Each row of a before or after table is a point. The points were changed in one or more steps. Then noise was added and the rows were shuffled. The steps act on how far a point lies along the listed directions, d1 being the first. What was done? A step turns or swaps two directions, mirrors them in a line or flattens them onto one, adds a multiple of one to another, or multiplies one. Angles are multiples of 10 degrees, from the lower direction toward the higher: turns from -170 to 170, lines from 10 to 170 but not 90. Use the fewest steps. Two steps may share a direction if one is a turn and the other turns, adds or multiplies; they go together, in the order done. Otherwise the lowest direction goes first.
In the rows, 128 means zero.

Directions:
(1): [ 83 112]
(2): [112 173]
Before, 13 rows:
[[ 83  99]
 [117 142]
 [ 96 149]
 [152 159]
 [ 94 201]
 [135 130]
 [160 112]
 [123  82]
 [ 83 107]
 [191 116]
 [120 132]
 [188  87]
 [100 153]]
After, 13 rows:
[[166 135]
 [163 203]
 [ 84 146]
 [134  97]
 [ 87 104]
 [133 144]
 [134 120]
 [163  70]
 [ 74 144]
 [138  57]
 [126 137]
 [130 165]
 [121 168]]
Steps: turn d1 and d2 by 50 degrees

Directions:
(1): [122 180 166 128 176 144]
(2): [172 161  82 167 132 133]
(3): [117 176 105  76  94 128]
Before, 9 rows:
[[113 101 150 166 150 100]
 [104 129 134 117 144 127]
 [186 152 126 168 167 132]
 [115 145 172 117 151 133]
 [150 164 136 178 164 130]
 [ 89 101 194 134 150 142]
 [106 138 156  98 137 134]
 [142  32 124 145 120 109]
 [117  64 142  91  86 111]]
After:
[[149 202 136 167 168 135]
 [129 113 135 181 154 104]
 [119 154 184 131 172 139]
 [131  25 130 115  77 103]
 [109 111 193 162 174 148]
 [165  18  85 164 100 104]
 [104 135 173 107 155 136]
 [183 193 123 150 165 138]
 [105 131 141 124 153 129]]
Steps: multiply d1 by 1.6; turn d2 and d3 by 30 degrees

Directions:
(1): [149 132 184 156 164 115 133 154 117 181 183]
(2): [183 107 113 132  50 149 153 148 145 146 152]
(3): [123  53 156 102 115  73 151 103  97 116 130]
Before (14 x 11):
[[189  50 128 124  73 109 170 141 120 164 151]
 [186  65 179 140  67 100 179 139 110 169 191]
 [134  74 104  86  73 111 141 129 141 102 108]
 [107 106 116 110 100 136 123 121 118  85  83]
 [173  91 145 149 114 139 151 156 131 160 163]
 [165 115 152 151 102 125 162 157 138 174 161]
 [170 121  95 140  81 150 120 144 142 125 130]
 [171  59 196 134  98  77 159 136 105 151 172]
 [188  72 154 130  83 130 146 154 120 176 177]
 [154  68 112  91  45 112 161 105 147 101 117]
 [ 84 146 116 137 140 130 126 121 146  89  69]
 [127 132 156 138 162 119  89 143 100 145 144]
 [119 119 131 121 130 118 130 125 113  93  97]
 [180  30 192 124  68  67 172 143  96 159 168]]
After (14 x 11):
[[ 81 128  97 110 131 121 129 103 139  93  70]
 [ 80  82 113  93 177  86 128  86  98  93  71]
 [ 82 106 177 108 204  70 128  90 109 121 128]
 [152 114 106 117  76 143 103 138 125 118 120]
 [ 77 100  97  82 147 120 106  89 109  77  67]
 [ 77  51 128  81 117  55 134  74  87  59  56]
 [ 95  99 168 110 183  78 119 134 110 137 134]
 [147 119 161 141 131 117 140 148 109 132 138]
 [125 115 185 142 151 116 125 153  99 147 143]
 [ 98 105  96 116 144 133 123 104 128  84  79]
 [ 64  92 110  86 131  91 130  66 101  51  63]
 [148 137 168 175 132 131 150 163 144 162 151]
 [105 150 122 140 187 123  91 123 119 110 111]
 [101  72 124  87 104  83 127  87 105  58  75]]
Steps: turn d1 and d2 by 160 degrees

Directions:
(1): [ 97 128 176 114 180 150 108 138 121  94 111 185 189  94 180 112 110 111]
(2): [121  75 125  79 115 129 120 141 144 109 102  68 147 172 152  90  61 162]
(3): [ 82 128  99 103 160 114 169  81 163 205 103 147 165 154 125 165 116 125]
(4): [118 172 101 143 158 179 142 150 112 141 135 143  98 188 187 100 155 184]
(5): [162 169 141  84 113  99  84 125 141  97 108 162 105 194 148 189 115 101]
Before:
[[158 123 113  73 109  97  97 152 144  92  75 128 111 175 164 155  87 121]
 [144 146 122  95 105 125  95 120 131  79 108 110 126 184 157 129  80 130]
 [138 148 158 155 124 144  97 169 109  76 151 159 110  92 136 123 145  91]
 [ 98  99 126 141 114 128 122 171 117 119 152  84 122 142 158  66 127 179]
 [ 95 118 118 145 155 192 173 149 110 148 133 119 135 139 171  70 132 176]
 [113 104 151 142 171 175 134 164 124 119 127 132 170 109 176  47 106 164]
 [118 104 131 136 135 137 123 162 113 104 151 109 144  93 138  77 114 142]
 [134 102 119 153 105  88 160  88 136 187 127 124 130  10  26 134 160  55]
 [143 130 178 103 109 150 108 156 116 102 144 145 130 115 149 145 113 100]]
After, 9 rows:
[[ 91  97 142 137 124 137 114 173 116 103 143 100 137 128 169  59 124 173]
 [108 108 136 130 151 142 121 160 117 108 142 127 164  90 150  77 110 137]
 [116 150 166 140 156 149  96 165 111  76 142 183 146  85 159 127 137  82]
 [151 100 120 159  91  86 152  95 129 175 134 118 115   9  19 127 163  55]
 [127 132 179  96 121 150 115 150 121 111 140 158 146 113 158 151 109  92]
 [ 92 104 138 135 185 169 151 142 136 147 117 136 186 126 176  62 100 160]
 [160 125 114  69 112  97 101 153 142  94  75 130 111 175 168 155  85 121]
 [ 94 119 109 141 154 183 175 141 117 158 129 115 137 144 163  79 129 180]
 [139 146 127  95 114 129  96 119 127  81 106 118 132 183 161 122  79 128]]
Steps: multiply d3 by 1.3; turn d1 and d3 by 40 degrees

Directions:
(1): [166  77 100 146 128 165 126  77 112  95 139  51 180 148  95 104  88 138
 124  54 115 117 184 105 173 119 123  94 115 150 135 127]
(2): [150 119 127  85 148 117 139 112  92 134 118 176 142 137 148  62 109 114
 119 114  61 134 130 100  91  80 120 148 158  84 231 155]
Before, 10 rows:
[[127 121 122 130 119 137 133 131 133 120 133 110 110 127 122 164 153 148
  122 141 139 127 129 129 130 140 128 114 124 127 116 122]
 [183  65 107 113 143 147 134  90  87 131 131 142 169 151 136  68 100 115
  124  68  55 129 165  92 111  74 112 145 151 107 209 142]
 [ 48 172 149 142 109  87 134 172 182 143 115 130  58  89 137 210 173 140
  143 204 192 147  93 162 109 183 130 146  93 149   7 106]
 [154  99 103 118 128 145 149  95 112 116 137 102 153 139 113  85  91 126
  140  86  99 114 163 118 151 105 135 114 116 125 167 140]
 [141 123 137  89 148 134 128 118 110 127 114 158 137 128 142  87 116 119
  124 128  94 126 139 117 102 102 117 146 149 121 188 136]
 [123 117 109 127 141 146 130 129 128 118 124  94 163 132  99 129 114 144
  112 121 138 125 134 118 148 149 137 102 121 155 110 126]
 [141  92 110 119 129 146 117 114 104 108 137 113 168 148 128 103 115 139
  115 103 103 132 144 107 138 108 135 117 130 125 125 140]
 [ 88 155 127 158 108 127 112 169 140 123 129 104 101 132  95 207 159 141
  145 166 187 117  89 146 162 172 127 130  91 148  43  92]
 [143 102  98  89 148 114 137  97 102 128 123 148 152 143 125  61  98 117
  133  87  80 124 139 101 128  82 134 132 146 101 233 142]
 [ 91 149 131 127 149  94 141 161 123 149 122 169 108 116 124 147 154 139
  130 184 146 136  98 143  93 123 146 149 132 126 115 122]]
After:
[[ 69 180 155  72 138  56 150 171 136 163  98 227  61  98 177 120 159 116
  132 210 102 160  77 134  39 120 122 187 145  76 151 146]
 [129 101 111 138 120 143 110 125 122 107 147  96 156 146 123 138 124 142
  120 117 139 130 134 122 151 133 138 106 117 144  73 123]
 [157  96 126 113 137 160 123  99 117 111 118  99 165 132 117  99 104 129
  125  93 113 123 167 114 140 113 118 120 133 150 156 123]
 [103 143 121 125 134 134 131 148 133 131 121 120 140 121 108 148 129 144
  113 147 152 128 112 129 129 159 135 112 119 152  92 126]
 [146  84  84 140 137 145 125  84 121 101 138  64 169 148  90 106  90 141
  137  55 129 117 172 108 184 118 139  94 116 153 153 117]
 [121 126 122 110 161 100 150 132  99 136 121 178 131 130 122 104 130 137
  123 153 102 139 119 115  82  97 136 152 147 109 177 140]
 [ 83 178 145 107 123  89 116 189 119 154 118 196  80 126 131 167 165 124
  139 203 140 127  51 140 103 134 120 169 124  96 126 117]
 [118 134 123 119 119 130 136 140 131 124 126 136 100 129 129 161 155 145
  117 154 132 129 121 128 114 135 129 124 132 120 128 128]
 [173  57  97 165 123 180 120  83 121 114 144  55 175 150  95 130 105 138
  133  54 120 118 187 110 174 122 123 105 110 164 101 120]
 [134 109 103 149 115 150 146 114 141 115 143  69 142 132 103 136 110 135
  146 100 148 111 154 135 175 133 145 103  97 157  93 121]]
Steps: turn d1 and d2 by -70 degrees

Directions:
(1): [156 155 141  68  82 165 125 156 147  28 134 197 110  47 146 138 127 117
 123 108 132  96 134 118 109 158 148  76 115 121 174 122 116 105 134 136
  87  64 119  81 133 151  39 146 137 149 130 126 164 169 174 133  86  73
 118 146 132 145 137 140  87 130 104  97]
(2): [103 118 112 141 148 100 124 168  72 103 185 149 160 123  88  61 154 167
 192 100 128 157 115 159  72 161 164 146 103 147 158 132 113 122 155 168
 107  60 172 125 128 176 139 204 114 112 111 178 162  95  88 109 168 145
 142  82 140 124 109 118 121 147 104 206]
(3): [105 146 165  69 100 133 150 125 154 124 183 138 149 161 118 159 121 174
 135  71 119 116 157 123 130  92 122 149 117 186 175  61  89 147 118  52
  81 168 208 113 112 135 131  67 124 115 151 179  91 166 103 160 115 107
 179 108 108  75 100 134 116 131 178 149]
(4): [ 78 136 107 180  72  92  75 141  92 138 153  95  88 120 120 133 156  97
 119  88 102 129 143 104 103  94 181 135  96 152 147 172 144 116 146 127
  77 182 103 136 142 107 122 156 127 127 166 128 149 236 127  97 136 122
 107  84 210 149 163 167 158 111 192 103]
(5): [143 133  65 115  91 124 157 115 110 149 113 164 165 171 188 151  92 127
 159 115 140 150 138 193  77  99 147  63 103 117 117 139 116  88 134 128
 146 152 141 140 158  97 199 141 151  68  95 146 121 103 113  85  73  61
 137 103 105 154 169 192  53 103 131 107]
(6): [130  92 167  92  58 158  69  86  53 124 124 127 203  96  94 158 187 102
 152 149 155 181 169 152 127 121 101  84  89 152 135 151 103 146 112  98
 196 114  93 130 108 101 110 121 111 127 143 128 122 123  75 140  89 144
  50 151 133 117  95  95 131  97 156 165]
Before, 13 rows:
[[137 104  90 132 134 115 126 118  66 157 140 108 185 176 133 104 135 164
  183 134 148 168 123 211  91 117 152  97 104 143 117 132 121 103 158 129
  182 129 146 148 157 109 218 162 103  84  90 166 128  63  71  94 103 129
  127 108 118 108 132 146 107 117 135 180]
 [175 133 184 114 187 149 148  92 158 132  81 137 140 118 133 141 108 132
   95 202 134 106 106 134 188 156  57 115 160 100  85  94 134 159  97 131
  177  85 108 127  99 116  97  80 132 144 109  95 113  68 153 191 109 144
   97 186  80 114 103  64 131 135  85 123]
 [107 125 153 134  89 145 110 144 118  86 130 147 114  81 107 125 137  97
  118 134 119 118 140 105 133 136 139 132 102 112 151 140 122 130 124 143
   97  73 106 114 129 133  71 153 130 156 136 116 163 175 150 112 108 137
  114 134 161 161 106 144 140 117 133  96]
 [115 119  66 181 140  94 123 129 117 183 107  92 105 186 161 116 120 127
  137 143 100 152 117 153  87  97 150 131 139  98  82 173 141 112 130 164
  156 161 101 139 166 100 196 139 135  90 122 123 133 100 113  94 140 139
  115 100 149 154 160 163 114  95 134 121]
 [ 92 145 157 108  73 123  75 145 115  97 172 141 150  89 124 153 168 118
  122  90 115 149 137 121 119 133 133  88 121 171 169 161  99 133 158 117
   92 140 122 100 123 134  97 141 106 130 153 149 137 197 125 131 118 125
  111 110 169 151 127 162 136 121 156 139]
 [147 129 167 139 187 131 175 120 173 158 104  86  78 149 148 131  95 138
   82 187 122  82 112  61 193 153  86 186 180 106  90 117 143 163  90 110
  155 140 123 144 125 135 128  59 128 175 141 108  88  97 145 168 171 179
  136 176  88 113 115  74 148 153 100 117]
 [116 142  63 134 151 126 166 104 131 132 121 158  95 170 176 129  80 137
  149 125 114 127  93 163  94 123 148  86 115 100 120 144 121 102 143 134
  111 137 148 124 142 136 201 170 152  80  79 127 144 117 146  91  96  68
  165 118  86 148 184 185  62 123 114 102]
 [112 113 109 202 183  96 115 137  84 135 127 103 107  93  91  68 157 120
  124 146 124 152 110 118 144 157 147 168 130  93 110 182 149 130 137 171
  127  70  78 121 128 144 116 179 103 132 117 106 151 115 148 101 182 177
   88 123 164 142 102 100 171 144  89 126]
 [118 127  90 139 164 105 160 141 142 154 109 119 122 186 132 106  92 150
  143 123 126 145 121 144 112 122 144 118 128 116  94 135 138 118 151 133
  107 156 138 144 146 110 197 123 156  90  90 158 133  84 120  97 128 109
  169  98 118 141 163 178  97 139 138 135]
 [143 134 132  78   7 149  57 119 100  85 140 146 124 116 129 170 189 112
  117  86 124 141 173 151  82  85 174  79  63 158 175 150 106 125 128  94
   99 138 105 115 132  97  90 121 144 112 149 139 128 201 108 121  84  81
   74 146 150 127 169 154 101  97 189  98]
 [109 117  95 147 146 111 115 147  97 134 123 135 106 141 132 109 140 125
  125 112 113 125 112 156 109 142 128 160 142 136 119 136 134 113 126 152
  109 135 121 129 115 129 167 147 132 125 103 137 130 117 111  98 137 143
  140  86 144 137 135 126 130 126 133 139]
 [147 122 155  99 221 136 176  94 177 167 107 115 137 204 148 130  89 181
  127 179 133 120 122 130 163 126  65 151 191 119 101  61 124 163  97 109
  160 147 170 130 130 145 168  83 120 137  88 118  76  33 126 153 150 153
  176 170  51 103  90  88 129 167  95 131]
 [155 162 108  93  94 134 142 121 164  97 112 164  86 126 187 175  97 101
   93 101 112  94 145 119 125 101 154  68 130 132 130 103 118  88 129  97
   94 176 140 108 148 100 108 104 143 139 139 140 119 201 177 109 102  56
  145 123 153 134 170 172  95 116 140  55]]
After, 13 rows:
[[124 116  97 164 148 107 135 122  76 135 126 136 152 112 121  95 142 132
  150 136 141 172 123 163 115 146 145 128 113  99 113 169 124 116 136 151
  143  71  97 118 136 130 147 171 111  97  99 125 137  96 128  89 136 133
   90 118 137 140 108 123 115 130  92 130]
 [108 109 146 129  90 142 122 116 105 132 120 132 148 129 116 140 127 103
  129 148 127 141 143 128 138 112 120 132 102 117 129 135 114 136 116 130
  132 100 115 137 128 109 122 127 133 136 127 124 137 140 121 111 100 142
  115 132 134 146  99 146 135 103 151 111]
 [129 163 124 119 211 112 182 145 201 125 133 131  61 175 168 116  71 171
  110 130 102  76 109 106 135 125 125 154 188 115 137  70 140 134 120 134
   69 150 180 115 149 166 135 119 136 150 102 125 113 118 179 124 159 110
  208 134  94 127 135 140 123 177 101  85]
 [126 105 120 117 132 133 107 139  91 113 112 152 134 126 120 115 151 125
  133 128 124 135 117 165 115 152 109 138 136 137 122 128 120 118 118 149
  133 106 118 122 108 137 149 139 127 130  96 134 128  94 104 104 125 141
  120 110 123 133 119 104 120 122 119 155]
 [142 112 107 133 130 137 110 125 108 131 102 126 137 123 140 114 148 125
  145 163 124 158 127 148  95 132 124 108 135  91 102 166 125 126 121 167
  185  92  81 116 148 123 138 142 127 113 118 118 145  75 115 117 123 143
   82 137 130 150 120 125 103  94 101 146]
 [123 122  98 163 149 102 106 157  89 117 157  99 116 131 115  78 145 153
  154 121 129 130 101 163  96 135 183 128 116 139 137 144 148 100 173 162
  124 109 132 134 163 137 162 188  98 121 107 150 159 120 114  96 143 142
  134 103 165 121 145 146 144 140 127 159]
 [139 118 132 110 172 137 141 141 132 111 102 127 138 132  99 101 115 144
  139 150 141 150 125 132 134 154 120 111 134 109 101 131 133 131 139 136
  130 102 116 129 131 128 140 126 142 122  91 145 144  63 122 123 126 135
  134 139 110 133 137 125 105 144 112 157]
 [132 120 115 124 176 148 140  90 123 121 107 140 110 135 131 122 114 127
  139 164 129 132  86 138 134 157 112 105 130  93 108 146 124 134 130 139
  153  93 122 122 116 147 162 162 131 117  83 105 144  82 143 122 117 124
  133 160  77 134 143 122 101 133  91 140]
 [ 91 134 164 110  85 124  80 122 105 131 152 125 179 112 112 157 173 121
  123 112 127 169 142 136 131 128 105  98 126 167 152 156  95 145 150 109
  129 151 116 112 115 125 122 124  98 125 150 150 119 163  97 137 120 148
  103 122 153 141 115 140 144 115 159 155]
 [150 156 136 111 151 133 193 136 180 128 118 130  77 148 185 142  72 148
   92 146 118  71 116  82 152 144 116 147 163 107 113 107 132 134 101 108
  116 140 146 127 144 140 127  73 143 154 134 130 103 128 153 153 137 112
  154 152  88 126 147 126  96 145 109  97]
 [133 115 152 109  40 140  42 101  95 123 131 108 123 131 105 160 202 108
  107 110 120 151 165 131 112  88 154 117  78 151 150 154 117 150 120  96
  123 158  86 135 117  94 108 104 128 127 155 123 115 187  99 135 117 129
   64 159 149 117 156 125 150 100 193 113]
 [138 175 115 169 177  90 166 139 192 143 105 127  55 150 177 130  72 133
   84 130  90  60  94 119 141 119 134 134 152 105 102 101 161 120 129 149
   73 151 132 133 142 119 126 108 155 126 123 105 133 165 190 148 128  95
  157 121 137 147 172 150 123 138 126  63]
 [172 130 154  78 121 164 124  85 144 121  85 137 138 123 148 174 130 100
   93 161 137 124 148 126 167 120  93  81 147 131 103 100 114 123 106  87
  176 156 117 120 116  96 111  78 120 154 137 120  95 133 141 144 114 118
  105 169 123 104 121 105 124 116 123  99]]
Steps: flatten d1 and d2 onto the line at 100 degrees; flatten d3 and d5 onto the line at 160 degrees; swap d4 and d6

Directions:
(1): [145 116 114 112  64 150 102 167 121 142 133  97 122 150  94 138 156 110
  90 105  71 166 113 138  81 117 117 157 117 114 138 108  94 163 157  54
 176 164 128 101 187  95 106 158  95 118  93  70  71 139  87 116 188 164
 123  64 156  62 130 136 119 116 138 202]
(2): [146 122 116 116 104 165  95 142 150 141 118  71 141 151 124 107  41 147
 187 103 172 174 101 188 120 202 124 132 132 113 142 145 123 119  74 161
 155  94 177 147 114 135 125 146 162 137 163 103 103 164 104  86 126 101
 209  73 131 184 143 107  79  72 145 143]
(3): [168 157 106 182 156 123 108 103 160 143  91  91 143 123  75 183 132  78
 113 176 133 132  77 124 140 160  94 136  90  76  64 126 109 128 177 138
 166 105 120 175 170 154 165 116 194 181  95  95 114 161  88 148 129 135
 134 158  75 107 149  80 134 187 110  81]
(4): [135  84 168 151  69 174 166  99  78 150 123 109 114 155 124 103 132 115
 110 186 141 180  63  81 138 181 109  90 150 124 153  82 129  88 162 104
  77 109 156  44 130 168 125 139 106 163 102 135 142  97 170 120  95 187
 152  98  99 116 149 154 119 115 155  62]
(5): [ 96 131  95  53 147 109 126  66 150 128 136 154 108 149  75  63 177 130
 142 125 121  83  70 188  76 132 126 155 123 134  97  76  82 100  93  92
  45 135  84 119 143 146 136  79 187 174 162 124 111 142 145 121 146 139
 107 110 113 165 175 163 118 126 127 158]
(6): [114  78 181  64 175 127 114 153 179 167 114 162 141 124 131 172  97 116
 122 140 104 206 139 161 137 145 102 143 114 124  99  91 107  74  96  97
 126 148 218 172 125 159 110  78  88 118 132 176 160 113 134  98 128 150
 121 107 127 114 125 108 221 182 118 155]
Before (10 x 64):
[[125 145 145 131 164 113 133 196 145 132 118 113 157 104 163 174  89 142
  141  93 114 134 217 122 147  88 131 129 132 119 155 164 151 151 129 144
  197 145 159 183 136 108 131 148  75  50 131 135 122 141 115 117 133  87
  139 154 172 117  75  92 129 161 101 160]
 [119 157 108 128 137  94 136 121 118 106 146 125 150 117 121 135 151 112
  115 113 144  83 137 116 136 104 147 146 114 127 120 149 123 154 136 114
  127 134  67 141 129 108 164 124 129 143 109 108 129 168 118 141 142 122
  108 170 114 123 117 114 122 141 117 120]
 [119 105 144  87 223 119 147 101 198 159 109 172 122 151  68 164 136  86
  116 206 131 156  74 161 126 173  75 120 106 111  61  64  83  36 133 113
   68 120 168 169 125 194 149  46 162 196 114 167 170 145 136 127 106 182
  122 163  88 143 156  96 210 223 121  80]
 [150 138 116 196 120  86 163 131 112 113 137 124 133 118 120 139 172 102
   96 161 116 102 136  65 127 101 128 124 121 101 114 140 145 167 177 160
  133 120  65 106 156 132 159 144 153 140  98 104 155 105 125 162 117 138
  111 160 107  96 125 117 126 141  98  65]
 [161 113 123 184  69 166 129 185  98 130 123  79 132 138 146 154 131 147
  103 107 106 162 150  88 141 120 134 120 139 128 161 171 145 184 163 102
  184 129 157 109 147  65 103 187  65 117  81  91  99 123  85 135 133 147
  152 125 155  85  81 116 111 107 144 160]
 [151 171 125 173 101 134 101 137 115 116 106  72 133 125 107 176 124 110
  125 111 141 112 111 134 128 131 105 161  99  77 113 148 120 148 150 122
  183 129  92 151 160 123 127 133 170 141 103  70  89 169  73 124 158 141
  132 112 130  90 129  82 114 112 113 135]
 [138 123 147 140  90 138 144 209  83 112 158 122 133 134 180 144  68 172
  116  93 150 147 227  99 134 116 139 118 164 164 202 168 173 173 131 160
  163 132 162  86 105  82 100 167  50  66 117 129 126 115 140 156 123 119
  154 132 181 123  92 117  91  56 143 157]
 [100  79 142  15 193 128 110  50 204 164 113 163 139 111  83 107 120 116
  155 133  97 150  65 211  69 161 106 175 114 115  37  65  56  38  78 111
   71 107 188 200 127 183 123  47 162 190 179 140 119 137 143  88 127 154
  119  92 117 175 165 128 188 152 125 160]
 [ 93 116 174 124 134  88 147 188 134  94 139 164 135  66 191 164 138 139
   77  95  79 158 215  86 152  72 131 130 118 176 152 166 165 143 141 107
  162 164 144 143 106  91  98 142  45  52 124 164 154  79 144 144 134 125
   97 150 178  87  80 127 189 142 107 187]
 [159 166  72 143  94 138  96 158 135 127 122 111 123 141  88 118 179  91
  115 104  75 106  98 134 121  89 144 162  91 111  99 121 113 191 180  87
  177 166  78 133 181  87 149 154 122 108  86  51  47 161  69 122 182 153
  107 115 141  79 128 150 103 130 135 174]]
After, 10 rows:
[[146 158 137 183 166 110 148 149 135 141  96 100 152 106 117 195 139  95
  103 159 107 120 153  80 154 102 104 119 113  88 113 135 135 142 199 128
  181 132 125 167 176 138 163 138 116 107  87 116 118 143 114 148 124 124
  119 187 117  82 100  84 133 211  94  93]
 [151 102 177 160 128 130 164 156 101 152 121 139 133 133 119 201 131  97
   50 197 118 181 150  59 148 137  84 115 130 122 122  94 136 120 210 107
  128 134 174  87 158 147 128 111  69 138  57 144 151  98 152 182 111 195
  109 165 106  59 125 100 172 170 124  84]
 [125 166  49 117 123 126 122  18 130  99 136 104 122 115  80  40 159 139
  173 100 140  22  58 169  55 133 151 156 135 122  83 137  91 133 119 171
   90  73  44 145 128 127 152 131 231 198 179  59  61 170 123 133 130 104
  136 125 126 205 165 152  33  60 141 129]
 [146 124 112  85 116 149  78 197 171 153 120 126 136 142 111 136 123 105
  135  85  71 174 125 174 126 109 136 172  91 117 102 110 108 156 128  80
  187 176 162 165 160  97 124 132  80  80 108  86  67 154  70  83 182 152
  126  80 160  92 117 137 153 135 135 214]
 [107 146 149  99 133 107 107 160 128 111 130 140 127 113 136 168 143 134
  118  76 107 105 171 152 119  76 122 176 107 115 123 135 118 136 110  94
  154 171 105 159 140 107  99 102 114  97 125 119 115 141  98 114 172 138
   86 111 169  85 108 107 170 121 105 195]
 [130  95 153 118 131 104 134 200 149 129 146 134 150 120 172 141  76 147
  144 101 124 175 198 133 129 120 140 137 135 123 149 157 153 146  82 172
  161 132 165 143 111 120 118 140  96  80 149 141 169 104 123 105 122 105
  155 102 161 134 101 106 155 103 107 140]
 [166 139 151 236  93 137 136 152 126 117  92  59 150  88 136 194  98  88
   81 166 129 198 109  60 174 177  89 106  98 107 120 172 160 142 207 143
  207  97 151 139 146 133 142 177 131 134  81  98 122 120 103 152 111 142
  171 148 103  85 116  77 125 148 116  84]
 [121 124 139  93 146 114 116 154 150 132 137 117 165 122 135 155  87 120
  138 104 151 153 146 152 145 143 133 150 114 122 123 146 119 125  95 116
  148 132 146 170 115 122 148 114 106 128 125 127 140 171 111 104 139 119
  143 134 122 137 112  92 152 140 120 142]
 [141  93 148 152 100 150 140 176 113 143 122 122 127 131 138 172 166 130
   73 129  75 170 153  81 141  98 122 127 132 132 136 136 129 158 173  65
  156 153 166 113 156  82  99 149  43 120  69 121 123 101 103 140 135 175
  109 138 146  58  82 125 172 156 133 163]
 [123 191  46 143 137 121 142 122 125  71 162 119 108 153 123  59 117 172
  187  88 189  24 142 165  99 125 161 109 152 157 167 184 142 157  95 202
  109  96  44 125  78  90 145 158 196 137 169  95 106 182 114 141 121  77
  168 162 164 221 127 133  22  53 147 123]]
Steps: mirror d2 and d5 in the line at 70 degrees; turn d3 and d4 by -60 degrees; turn d3 and d6 by -160 degrees
